Each row of a before or after table is a point. One or more steps were done to the points. Then noise was added and the rows were shuffled. The steps act on how far a point lies along the listed directions, d1 being the first. Write out the steps. A step turns or swaps two directions, mirrors them in a line or flattens them onto one, adds a multiple of one to another, or multiplies one. Angles are multiples of 10 degrees, from the lower direction toward the higher: turns from -170 to 170, lines from 10 to 170 but not 90. Use the fewest steps. Two steps may share a direction if one is a turn and the other turns, adds or multiplies; they go together, in the order done. Otherwise the lowest direction goes first.
In the rows, zero is written as 128.

Directions:
(1): [132 153  83]
(2): [ 88 101 109]
(3): [161  92 111]
Before, 12 rows:
[[144 128  89]
 [128 137 118]
 [144 141  71]
 [149 156 170]
 [163 160 150]
 [157 159 148]
 [138 167 160]
 [144  89  90]
 [165  95 100]
 [146 113  94]
 [175 157 191]
 [139 102 124]]
After:
[[167 129 166]
 [105 151  84]
 [208 137 153]
 [126 167  83]
 [166 147 151]
 [132 129  99]
 [172 128 153]
 [121 136 137]
 [106 162 119]
 [163 148 151]
 [ 92 176 127]
 [108 157 101]]
Steps: turn d1 and d3 by -90 degrees

Directions:
(1): [133  65 111 126  96 131]
(2): [131 146 110  73 110 165]
Before, 9 rows:
[[122 122 129 127 129 123]
 [125 118  82  78  86 154]
 [143 125 116 124 130 127]
 [136 171 151 118 172 137]
 [127  58 120 159  93 129]
 [107 130 128 133 119 152]
 [116 202 138 141 174 138]
 [132 162 119  42 105 164]
 [117 212 117  91 140 138]]
After (9 x 6):
[[121 183 124  87 120 173]
 [113 194 133 156 158 101]
 [125  56 115 177 119 119]
 [141 134 120 128 137 122]
 [122 128 129 120 129 129]
 [123 153 174 179 167  70]
 [106 135 136 146 128 144]
 [118  93 131 193 131  73]
 [141  69 139 152 140 117]]
Steps: turn d1 and d2 by 140 degrees

Directions:
(1): [ 95 132  94 120 106 147 130 132 198]
(2): [171 159 172 126 113 124 156 163 161]
(3): [122 104 132  92 134 107 194  92 133]
(4): [122 169 125  54 131 120 102 131 117]
Before:
[[127  70 126 162 117 114 159 102  85]
 [ 91 103 108 136 123 132 151  89 145]
 [139 170 143  85 121 134 131 155 149]
 [120 152 123 106 102 129 116 139 170]
 [165 179 167 144 113 127  85 168 120]
 [ 89 135 101 118 121 148  59 135 146]
 [105 142 106 104 138 131  89 123  47]
 [ 69  97  99  99 140 128 138 101 144]
 [120 182 116  98 149 117  33 150  88]
 [139 173 142 113 119 142  82 168 167]]
After (10 x 9):
[[122 154 130  80 117 131 139 138 195]
 [ 96  91 131 103 159 110 139  96  86]
 [ 78 111  95  77 123 131 120 103 167]
 [115  99 133 139 140 117 152  86  95]
 [ 80 179  80  75 128 128  64 139 167]
 [127 135 138  87 115 109 155 117 151]
 [133  88 123 191 112 130 108 129  77]
 [140 164 146  78 125 127 145 145 143]
 [128 174 131 124  94 141 108 162 195]
 [ 85 153  84 108 119 151  73 137  94]]
Steps: turn d1 and d3 by 80 degrees

Directions:
(1): [ 79 168 100 127 126 128 117 155 162 178 116 127  73 132]
(2): [ 83 107 134  83 128  85 143 173 155  95 157 143 151 150]
(3): [153 155 161 114 172 108  68 140 104 153 163 122 129 164]
(4): [116  92 128 121 135 146  72 125 161  94 123  60 113 109]
(5): [190 144 107 119 138  91 144 154 176 145  95  99 157 120]
(6): [100 180 134 188 110  87 113 109 134  89 116 113 151 148]
Before:
[[113 132 138 132 104 107 149 126 108 140 140 148 153 114]
 [127 116 118 134 128  75 152 109 145  78 127 142 205 146]
 [177 114 143  92 179 143  69 158 127 170 143  90 108 146]
 [222 145 128 147 128 130 145 114 111 150 118 142 145 116]
 [171 161 114 133 113  57 175 144 152  85 109 129 204 151]
 [158  92 122  93 160 145 158 162 128 141 138 133 134 116]
 [184 139 108  85 152 121 144 169 155 197 128 125 122 121]
 [109 112 132 136 134 211  87 109 120 150 120  96  53  92]
 [ 72 150  81 179 111 166 122  69 139 142 114 110  68 113]
 [189 172 142 140 135 147 126 103  92 186 129 160 121 149]
 [ 89 152 106 169 131 104  95 124 151 115 103 106 105 140]
 [140 141 147 173 125 139 125  72  83 111 133 164 130 125]
 [123 128 131 176 100 123 106  96 152  90  94  87 139 105]]
After, 13 rows:
[[201 131 104 140 110 143 176 122 129 152 102 149 130  98]
 [132  99 154 110 159 203  70 118 102 151 148 100  67 107]
 [ 90 141  88 157 107  86 164 111 172 102  99 138 166 134]
 [137  94 114  90 151 136 169 171 143 134 135 136 133 119]
 [201 118 127  76 158 109 145 163 141 166 144 129 157 126]
 [101 143 132 135 103 108 147 129 115 150 136 147 141 114]
 [203 134 141 130 123 159 158  97  89 161 126 166 142 131]
 [118 147 121 174 108 133  92 104 160 127  89  85 108 107]
 [196  60 149  91 155 145 117 137 114 105 139  97 159 126]
 [143 184  88 153  96  69 185 142 172 106  81 126 173 140]
 [128 152 127 169 152 105  71 114 124 117 118 100 119 150]
 [124 134 126 171 111 157 146  76 101 125 114 168 106 109]
 [108 164 114 155 158 158  66  81 111 174 152 105  66 142]]
Steps: turn d1 and d3 by 80 degrees; turn d2 and d6 by 20 degrees

Directions:
(1): [118 169 156 125 153  98  79 138 127 112 129 106 192 153 103 119 172 175
 105 107]
(2): [123  99 143 166 114 141 110 146 132 118  99 125  55 160 121 128 177 122
  73  89]
Before:
[[121 163 145 159 148  97  76 143 130 111 122 117 165 147  89 109 162 181
  104 102]
 [130 152 116  91 158 121 140 115 110 153 169 117 213  91 135 128  81 157
  199 167]
 [114 144 128 134 134 107 120 137 125 126 128 118 152 140 138 132 131 138
  135 120]
 [113 119 142 148 115 120 104 138 131 109 107 125 135 145 116 135 171 140
   95 115]
 [117 119 154 148 132 129 119 135 125 110 115 107 102 154 142 138 178 129
   84 112]
 [114 198 161 121 184  68  46 129 135 105 136 105 232 172  83 120 187 209
  116  98]
 [115  90 137 157 117 141 143 136 134 137  85 147  23 152 130 125 172 118
   70  94]
 [121 105 139 150 123 124 116 130 141 124 103 113 109 136 135 134 150 113
  117 109]
 [131 106 131 125 112 141 123 130 125 118 107 132  89 147 130 137 144 132
   93 115]]
After (9 x 20):
[[116 205 154 112 187  65  54 125 134 109 143 105 248 162  87 119 171 210
  132 110]
 [114 145 127 135 134 110 121 138 125 126 129 119 152 138 140 133 127 138
  139 122]
 [129 109 132 126 115 138 118 131 126 116 108 128  93 150 129 137 148 135
   90 111]
 [122 169 143 152 152  95  79 141 130 112 125 118 176 144  91 110 156 183
  114 107]
 [115 126 157 148 133 124 114 136 126 108 119 105 112 155 141 138 180 134
   85 111]
 [119 107 141 149 124 121 112 131 141 123 103 111 113 137 136 135 154 117
  117 109]
 [112 126 141 146 118 117 101 139 131 107 109 124 143 144 115 135 171 145
   97 117]
 [111  96 142 158 122 135 137 137 134 134  85 142  33 156 124 124 183 127
   63  88]
 [132 145 112  92 153 127 149 113 111 156 168 122 199  85 140 130  73 148
  203 170]]
Steps: turn d1 and d2 by -10 degrees

Directions:
(1): [122 112 153  97 150 137 165  79 148 207 156  83 111 120  87 160 159 108
  94 154  96  97 124 136 142  93  93 143 122 134  91 140]
(2): [112 146 120 104 132  65 105 148  84 143 125 160 129  83  73  96 144  76
  97 109 173 147 160 146 173 114 121 140 103  93 137 158]
(3): [150 121 183 181 171 134  98 142 112  89 117 122 146 114 100 179 128 107
 115 191 140 163 177 138 129 104 128 114 181 165 118 133]
(4): [159  56 153  36 108 146 111 149  99  95 141 130 142  81 145 142 139 118
 111 117 145 115 113  99 122 160  80 127 152 145 131 103]
(5): [142  96 131 168  80 141 118  95 104 151 117 139 128 134 129  46 142  97
  61 142 101 175 125 128  64 140 126 129 125 153 115 123]
(6): [188 137 113 130  86  70  86 110 137 136 118 137 118  96 112 164 174 128
 178 142  78 167  70 127 137 117 139  94 128 115 111 110]
Before:
[[135 157 113 144 146 118 134 146 152 131 129 134 119 143 127 137 117 154
  155 129 119 127 128 147 136 123 136 147 114 124 117 131]
 [175 143 119  57 120  96 125 143 153  85 141 133 129 111 155 197 134 160
  207  93 122 105  84 117 160 141 130  93 133 100 137 112]
 [157 127 152 127 175  93  94 141 110 116 125 130 143  79  61 207 159 110
  140 169 138 139 152 133 189  96 124 119 160 136 126 146]
 [120 168 103 120 164 101 132 174 141  92 121 123 121 127 133 179 114 159
  174 100 152  86 134 125 174 130 150 128 124  96 152 124]
 [125 176 112  86 158  52 129 128 160 162 134 120 107  85  74 215 162 152
  205 103 120  96 104 138 219  92 130 147  95  56 123 156]
 [140 150  92 115 111 115 108 153 153 104 136 131 112 135 150 153 132 173
  170 112 123 136 121 122 145 120 155 113 128  95 144 115]
 [117 109 124 141 137 191 157  93 163 144 139  96 105 174 160 141 112 163
  138 151  81 106 109 115 103 117 130 146 135 157 121 112]
 [138 176  91 135 115  89 111 143 142 117 123 146 114 133 116 149 128 142
  184 104 137 133 114 141 168 112 157 122 114 100 135 123]
 [144 161 135 200 142 139 114 158 140  87 119 128 144 146 133 151 110 140
  161 158 119 145 143 139 107 111 165 122 153 149 135 107]
 [149 118 108 109 111  94 128  75 155 180 157  94 100 114  91 157 173 131
  140 129  82 139  84 128 159 114 115 112  90 118  88 131]
 [131 151 123 141 136 106 120 174 117  86 126 148 143 113 130 159 115 132
  149 106 151 129 142 134 142 140 141 119 132 127 158 126]]
After, 11 rows:
[[145 120 138  85 168 115 138 109 149 168 148  99 125  98  75 219 165 136
  152 152 104  92 112 123 188  94 110 129 138 126 112 140]
 [144 131  76 105  82  88 120  93 153 152 147 117 101 124 124 120 155 151
  166  92  93 140  67 120 152 143 134 111  71 103 110 122]
 [153 138 113 145 117 132 100 149 152  89 131 124 117 141 152 164 130 172
  159 143 115 152 131 119 126 116 155 106 151 121 137 108]
 [192 126 138  97 114 128 119 137 155  65 130 127 136 128 173 198 127 168
  203 119 103 126  84 112 124 147 136  82 161 133 129  97]
 [136 172  95 103 139  95 138 133 189 122 124 115 110 124 137 218 135 207
  249  91 100  85  70 119 184 122 152 135 107  68 134 130]
 [138 140 149 151 153 127 128 159 127  97 135 123 143 119 121 192 121 134
  142 137 133 124 146 134 137 123 132 118 153 146 141 124]
 [117 104 108 151 103 181 145  92 143 146 129 120 105 172 163  79 115 147
  111 135  83 131 106 116  80 135 137 149 119 152 129 113]
 [136 151 125 153 168 138 137 160 157  81 120 101 122 146 151 200 112 173
  174 133 126  93 130 120 142 130 150 118 152 126 141 111]
 [145 145 155 196 146 146 130 124 143 137 133 102 136 141 108 156 131 119
  125 183  96 140 145 146 102  92 146 129 154 160 108 116]
 [142 152 117 154 143 127 135 144 155 128 128 131 120 149 131 136 115 157
  154 136 112 131 126 145 125 126 137 146 120 133 114 126]
 [149 168 110 158 128 109 109 140 151  98 120 136 117 141 124 175 122 151
  190 126 128 137 119 139 156 109 158 113 138 120 132 114]]
Steps: turn d1 and d3 by -60 degrees; turn d2 and d5 by -40 degrees

Directions:
(1): [132 103 100 131 135 126 118 195 124 102 165 137 171  97  62  70 186  82
 123 130 177 141 171 153 167 148 106 140 120 106 156  87 146 180 117 121
 132 108 173 144 155 131 152 167 160 112  92 149 116 162 123 149 111 182
 129 136 132  84 156 132 151 141  86 152]
(2): [ 56  94 137 115 130 181 128 108 126 164  68 138 119 183 123 135 116 150
 145 124 146 125 147  98 110 109 173 136 140 131 120 101  94 107 110 122
 114 114 139 138 169 171 131 190 156 137 150 163 146 166  41 116  64 142
 169 109  90 116 162 110 134 137 141 163]
Before:
[[126 115 139 134 120 144 119 152 156 116 124 136 147 132  95 105 159 104
  132 103 135 130 137 139 141 144 113 154 123 115 148 112 129 151 120 126
  136 136 159 120 143 125 129 179 129 119 119 142 112 136 120 138 120 146
  121 121 107 107 128 130 143 121 127 150]
 [118 115 103 126 139 159 129 164 117 122 129 144 134 129  89 107 149  99
  136 123 173 120 171 128 149 142 160 129 122 122 155  76 125 160 117 133
  135 102 161 141 188 159 139 190 153  97 128 148 137 152  67 128  88 166
  149 112 116  88 163 131 144 142  99 143]
 [ 94  82  98 132 143 157 115 178 115 124 127 136 162 112  72  70 182  88
  122 142 171 131 164 115 159 126 123 152 129 108 153  84 153 165 126 123
  113 104 168 158 169 158 138 193 159 106 110 170 126 177  94 143  74 171
  148 145 118  80 169 132 152 141  86 158]
 [159 125 111 129 129 115 121 130 120 117 141 131 146 132 117 124 106 112
  138 125 120 131 130 147 147 120 105 124 117 113 124 139 138 118 132 144
  122 132 118 129 104 103 142 107 127 128 110 139 135 130 151 125 163 133
  106 144 145 132 127 147 126 121 119 141]
 [218 165 141 164 137  73 133 146 128  86 193 107 144  56 135 128 152  90
   95 138  91 143  87 181 136 168  64 119 140 131 156 143 194 148 159 134
  159 158 119 117  54  76 114  32  86 131  86  75  99  91 237 135 212 120
   80 156 166 163  96 155 125 104 125  86]
 [199 175 126 121 133  73 145 113 140  86 169 107 103 105 193 152  91 122
  111 132  92 129  61 134 111 129 107  95 109 140 116 196 154  90 147 135
  144 153  82 108  61  76  99  43  70 122 140  83 128  59 206 133 194  84
   94 147 160 176  81 141 116 120 147  64]
 [208 197 128 154 106  67 128  95 134 112 165 111  95  93 191 177  74 174
  110 143  76 137  70 129 113 126 110  89 145 162 122 181 152  89 158 148
  127 144  77  89  44  89 120   9  65 142 139  58 125  61 231 125 224  67
   94 131 177 184  70 137  95 115 158  83]
 [160 136 122 133 100  91 123 112 130 123 148 116 105 103 136 134 120 108
  137 143 118 112 103 157 119 135 102 116 122 130 112 155 144 108 153 128
  131 169 105 117  82  90 111  88 104 113 122  88 121 100 182 118 161  89
   86 139 149 146  85 128 117 127 106  97]
 [187 181 158 127 120  98 152  73 129 126 134 119  87 121 216 179  67 144
  104 128  76 116  66 138  96 119 123  95 139 156  92 190 138  73 157 139
  141 155  51  97  57 100  94  32  73 141 150  81 113  53 199 117 186  43
   80 128 146 181  80 132 111 111 174  81]
 [ 84 111 162 131 124 180 141 101 130 143  86 124 119 166 129 163 116 125
  136 129 132 133 141  96 116 126 157 121 144 143 112 110 103 128 127 128
  110 115 128 142 142 161 158 156 152 113 168 129 153 145  88 117 101 113
  143 117 118 143 144 126 113 137 152 154]
 [114 128 131 137 140 151 114 130 139 142 116 134 140 132 110 115 133 123
  128 139 128 125 118 137 119 113 144 130 114 126 129 112 123 137 118 117
  106 126 174 142 143 168 128 150 141 131 144 143 125 131 126 124 106 167
  151 140 114 119 148 109 145 152 122 137]
 [140 149 155 127 136 113 139  74 125 133 109 141  94 144 177 162  80 167
  125 125  91 106  98  93  92  95 141 131 130 156  97 157 130 104 145 135
  117 140 100 118  93 104  92  87  90 143 156 103 133 113 154 129 139  81
  113 130 139 174  87 126 103 120 143 120]]
After (12 x 64):
[[131  91  82 113 150 127 125 223 129  71 175 134 174 102  59  45 192  55
  120 130 204 148 165 147 165 150 115 123 106 102 162  89 152 170 109 113
  137  98 182 152 157 126 150 184 163  99  93 164 125 167 103 163  93 203
  140 141 127  79 171 130 167 157  80 145]
 [135 160 138 125 130 145 143  77 124 147  92 128  75 158 182 186  73 157
  137 120  99 105 106 101 100 119 180 110 131 152 116 144 108  92 137 142
  134 133  93 118 137 140 103 117 102 118 170 106 149  92 101 102 131  88
  134 106 123 150 111 131 110 121 152 101]
 [169 128 115 138 142  93 125 172 122  86 181 150 159  84  87  79 165  93
  111 130 154 123 152 137 151 129  96 146 118 124 142 109 165 182 135 127
  124 116 162 135 117  97 124 124 128 118  98 121 111 148 175 164 135 147
   99 147 156 115 118 137 133 134  83 146]
 [161 150 158 142 119 126 141 112 134 109 142 113 121 112 143 167 120 109
  120 133 106 137 114 126 128 142 113 109 130 143 115 146 139 141 148 136
  124 132 113 129  96 113 152  84 116 105 147  90 133 101 180 126 171  87
   98 133 158 165 100 143 104 122 146 112]
 [141 101  69 145 124 118 105 234 122  85 190 141 186  77  27  45 202  86
  117 143 210 163 193 158 189 157 105 126 139 111 181  54 157 191 112 125
  123  80 196 140 150 141 184 169 173 109  77 147 120 183 127 162 114 211
  140 131 147  65 176 127 158 156  73 180]
 [133 152 144 138 135 135 120 102 140 142 115 126 122 132 145 144 110 142
  124 137  97 120  87 133 102 109 143 122 113 135 118 143 125 118 126 123
  108 141 148 132 116 155 116 110 118 135 156 121 122 102 155 117 132 135
  141 141 125 143 121 112 131 144 139 114]
 [ 88 125 147 124 131 158 134  60 121 170  61 122  89 167 190 176  75 168
  133 140  83 107  89  70  87  89 162 131 141 150 101 157 125  70 143 136
  105 137  85 128 120 154  93 121 102 132 176 130 147 117 104 105 102  75
  147 132 110 157 120 125 112 114 164 117]
 [169 108  93 130 136 115 129 229 120  75 200 143 188  66  52  40 203  39
  100 130 202 143 180 185 185 159  87 129 125 102 157  78 166 195 124 118
  146 101 162 140 140 125 158 153 164 105  71 149  93 151 153 164 118 179
   99 139 138  71 163 134 171 145  77 154]
 [108  86 104 125 108 129 112 156 122 126 137 131 138 119  71  83 164  82
  143 143 179 120 160 157 139 136 118 134 125 112 134  98 134 141 127 118
  124 139 158 142 136 131 134 171 158 105 108 136 124 163 110 127  95 149
  119 134 123  96 139 119 143 144  76 147]
 [ 71  70 127 140 147 181 122 178 116 132 108 135 169 137  52  78 189  85
  129 133 181 149 172 145 140 150 138 150 156 115 171  43 142 160 108 115
  136 107 192 155 169 169 145 204 179 132  92 172 126 211  47 132  60 208
  167 123  93  90 196 122 161 138 106 185]
 [127 104 108 124 136 140 118 129 119 129 117 137 146 155 104 121 111 116
  145 122 136 131 147 136 142 111 125 127 123 111 122 121 125 116 122 139
  114 122 129 137 130 123 147 142 145 128 117 160 144 154 107 124 129 151
  127 136 126 119 148 143 133 127 117 163]
 [113 127 155 132 116 151 122 100 158 140  92 131 114 160 140 148 116 141
  140 100 101 116 107 118 112 127 135 147 133 130 130 140 113 109 125 129
  131 148 131 111 132 128 110 161 109 131 148 132 124 117 113 121 123 109
  124 113 103 135 110 124 127 115 157 138]]
Steps: turn d1 and d2 by 130 degrees

Directions:
(1): [123 137  84 176 169 152 109 158  71 134 166 161 179 141 136  75  83 124
 139 117  98 122 162 121 163 150 176 114 175 130  85  92 115 119 183 139
 154 110 157 161 103 145 105  93 114 164 132 117  44 144 116 121 148 144
 146 164 113 101 126 138 146 143  89 151]
(2): [122  83 144 216  78 134 135 134 124 119 110 154 170 120 179 155 134 133
 136 131 136  76 103 156 107 158 114 125  82  99  78 162 123 159 157  94
 173 199 110 121 109 110 129 125  97  90  99 145 107 149  78 129 117  96
 120 121 168  82 145 110  99 115 109 100]
(3): [148  87  78 112 209 131 139  79 128  94 104  84  80  95 118 108 136 140
 146 121 215 118 151 119 111 201 179 160 138 129 124 155 138 133 143 120
 144 127 150 107  90 149 113 168  90 107 105 140 125 153 114  90 185 131
 116 116 171 147 130 134 128 149 145 127]
(4): [ 85 132 133  93 145 120  95 112 136 137 160 172 126 159  69 122 108 124
 125  85 129 114 139 152  74  76 108 165 117 120  93 137 194 155 190  87
 111 120 173 128 133 105 157 130  85  78 122  86 121 138 141 108 108 160
 132  96 141 123 161 115 104 106 142 207]
Before, 13 rows:
[[129 142 166 129  83 134 133 125 141 127 112 117 135 124 143 159 148 127
  126 142 105 130 106 137 134 108  99 115 112 124 147 137 123 127  91 133
  135 143  96 114 141 111 131 129 139 123 143 139 151 125 132 149 103 118
  126 126 118 126 121 126 125 114 129 111]
 [130 113 158 131  97 129 138 128 151 128 120 129 123 132 131 160 145 130
  126 130 119 126 102 133 114 122  97 125 109 128 128 144 142 137 122 118
  126 150 116 111 135 121 135 132 135 115 120 132 144 128 120 132 109 118
  126 118 137 125 133 126 122 118 131 114]
 [136 107 146 148  92 123 159 135 143 124  99 116 120 106 158 156 149 132
  126 135 133 120  99 131 118 152 108 118 102 121 148 145 100 132 101 130
  133 165 101 120 128 123 124 132 129 112 122 149 157 119 116 132 126 109
  127 123 132 127 116 130 126 125 130  89]
 [134  94 130 129 135 126 137 103 150 107 110  98  94 101 127 151 150 134
  124 134 177 114 116 124 103 161 130 146 105 115 130 162 139 136 132 111
  145 150 122 107 111 120 131 160 121  94 102 146 147 134 105 112 142 113
  118 116 158 133 133 128 108 135 141 120]
 [133 134 120 142 128 135 122 139 108 133 144 122 139 127 131 117 117 123
  132 142 107 136 143 122 149 130 139 114 146 136 123 108 123 126 128 126
  127 123 124 138 124 133 118 114 134 142 136 133 108 123 127 132 118 132
  131 135 113 124 125 129 142 132 120 127]
 [147 105 137 142 113 122 145 113 135 108  91 112 119 103 164 140 146 132
  137 142 154 127 120 131 127 159 128 119 119 131 129 141 122 133 115 118
  145 148 114 112 116 136 129 148 123 122 116 148 152 131 110 126 141 118
  102 115 144 133 118 129 137 138 140  96]
 [131 117 150 109  97 116 141 125 151 119 115 115 112 121 127 156 139 136
  113 129 128 136 104 130 116 131 112 131  96 131 149 136 130 129 102 129
  118 141 107 124 146 129 140 143 140 120 127 128 165 118 134 135 121 120
  107 130 128 136 129 134 110 128 150 116]
 [129 142 127 134 126 138 118 147 104 142 158 142 166 148 132 113  96 111
  134 125  90 131 139 140 157 117 134 114 153 136 113  99 126 124 153 138
  112 118 144 149 130 127 130 100 134 149 139 111  92 114 129 135 110 140
  142 139 104 114 129 122 117 127 114 142]
 [137 142 122  85 149 114 141 132 117 128 128 101 110 118 115 116 129 131
  139 140 110 165 137 112 153 122 135 115 155 131 162 120 107  99  92 160
  109  86 121 130 129 142 129 127 161 164 141 135 152 110 154 146 135 143
  124 140  97 154 103 138 151 132 136 112]
 [138 121 108 159 147 138 145 138 110 118 123 126 131 110 153 114 120 139
  133 131 135 128 122 122 155 164 155 116 147 125 121 122 115 115 134 146
  145 132 128 131 107 144 111 131 120 137 122 138  98 140 119 111 147 126
  129 147 140 120 122 143 134 149 113 110]
 [155 113 129 103 131 120 159 101 152 120  86  74  82 100 138 146 157 142
  122 143 168 140 116 116 128 158 130 127 115 137 167 152 107 116  87 135
  126 142  88 108 131 141 114 157 146 123 120 156 171 120 132 121 150 103
  119 116 140 158 117 132 132 147 147  87]
 [125 102 133 133 135 121 135 101 138 118 114 121 111 116 132 142 143 130
  127 116 160 118 126 136  96 149 121 146 108 113 120 151 151 139 147 114
  135 153 123 107 114 127 138 145 108  98 105 130 145 139 112 107 140 121
  118 107 156 129 138 111 115 121 136 121]
 [143 125 144 126 112 123 131 131 147 129 110 121 117 125 132 141 147 127
  125 136 139 128 114 132 129 125 118 122 109 124 158 129 125 128  96 137
  119 141 106 121 137 129 124 137 140 129 125 137 146 125 142 129 120 115
  118 110 138 148 122 126 126 130 146 110]]
After, 13 rows:
[[112 159 143  80 137 133 109 115 133 130 139 128 118 139  92 127 127 125
  130 113 108 139 133 136 120  84 115 137 141 134 140 125 161 126 126 126
  114 105 137 122 142 114 139 130 121 116 151 111 137 130 152 130 113 152
  134 119 113 139 133 131 127 116 142 171]
 [133  91 113 145 150 134 131 101 123 113 127 122 135 122 137 127 116 123
  150 114 167  99 134 155 111 167 145 147 118 123  93 148 149 152 174 104
  136 157 148 119 102 126 132 137  89  92 104 125 104 139 100 108 137 127
  125 108 161 112 147 113  91 126 131 137]
 [133 127 133  86 149 130 131 112 147 126 129 112  94 129  98 134 138 131
  126 119 138 148 126 120 115 123 124 137 138 144 143 130 151 125 125 129
  107 109 139 110 134 136 135 141 135 126 130 123 145 127 142 120 129 139
  128 118 129 150 126 137 138 131 144 138]
 [124 146 129  87 135 121 125 134 132 130 146 128 117 137  98 124 111 128
  114 115 108 154 127 119 131 114 133 128 131 143 148 108 140 117 120 140
  107  97 134 143 149 139 137 128 142 145 140 109 140 114 154 129 128 145
  122 143 101 144 124 140 128 136 144 150]
 [112 150 181 169  42 124 134 173 133 151 132 169 169 141 162 160 126 128
  112 137  60 125  82 144 145  80  77  94 108 111 125 119 120 124 116 136
  125 150  96 136 154 109 142 105 152 134 135 127 129 114 132 147  74 117
  134 138 111 101 127 126 118 116 109 111]
 [126 172 182 114  54 112 124 163 138 150 130 154 150 147 141 149 131 119
  115 143  59 158 108 130 146  61  77  92 129 142 151 101 125 117  96 136
  105 115 108 137 167 120 148 104 173 153 155 122 164  97 149 163  84 137
  120 126  83 136 113 130 147 117 134 120]
 [139 152 155 107  97 125 138 147 146 137 132 104 116 121 128 149 143 125
  108 155 100 157 112 104 152 108 110 104 134 134 173 113 105 100  80 156
  113 111 100 129 148 126 130 130 186 156 143 141 158 102 137 151 112 117
  129 146  92 146 106 138 136 138 128 105]
 [115 202 182 113  52 125 118 191 123 185 160 161 170 172 123 136 110 117
   95 135   8 171 114 119 175  30  74  78 142 146 159  79 102  96  96 157
   92 103  90 163 187 117 132  74 203 184 173 110 134  84 175 170  67 130
  151 150  48 131 114 131 149 122 109 132]
 [128 157 140 110 117 125 113 149 132 147 142 144 133 150 109 121 124 121
  115 123 103 144 127 131 140  88 119 119 131 131 151 103 135 117 114 143
  105 112 125 144 148 129 130 112 143 150 138 114 129 118 159 133 105 139
  129 120 109 148 122 127 135 128 138 147]
 [146 133 135 107 135 119 145 117 138 126 113  97  99 115 139 138 150 127
  118 138 136 154 126 112 136 143 125 123 131 131 166 126 119 110  96 154
  117 124 107 114 131 144 130 137 154 147 126 141 160 117 131 125 144 118
  117 126 124 151 113 123 142 135 136  97]
 [104 153 136 154 105 126 110 176  87 152 168 179 188 155 123 109  90 122
  135 120  44 134 133 139 149  79 116 102 149 114  99 104 123 117 154 136
  127 107 137 158 132 116 140  82 143 156 141 110  95 117 138 158  96 151
  141 152  86 105 126 125 136 111  98 147]
 [108 166 169  88  77 115 131 158 143 157 142 150 129 147 105 148 128 118
  109 117  66 155 105 129 121  61  75 114 121 133 164 108 123 122 104 137
   89 115 122 141 167 109 148 103 155 133 156 107 165  94 162 151  86 141
  143 121  83 139 117 131 134 110 135 143]
 [120 122 136 155 106 132 118 135 117 134 143 137 145 133 131 137 122 121
  134 135 110 118 132 136 123 119 118 122 120 124 107 125 140 144 142 105
  132 146 123 133 125 120 130 116 118 112 126 129 116 127 118 132 101 127
  127 119 127 109 138 118 122 117 122 133]]
Steps: turn d1 and d2 by 90 degrees; turn d3 and d4 by -110 degrees; multiply d3 by 2.5
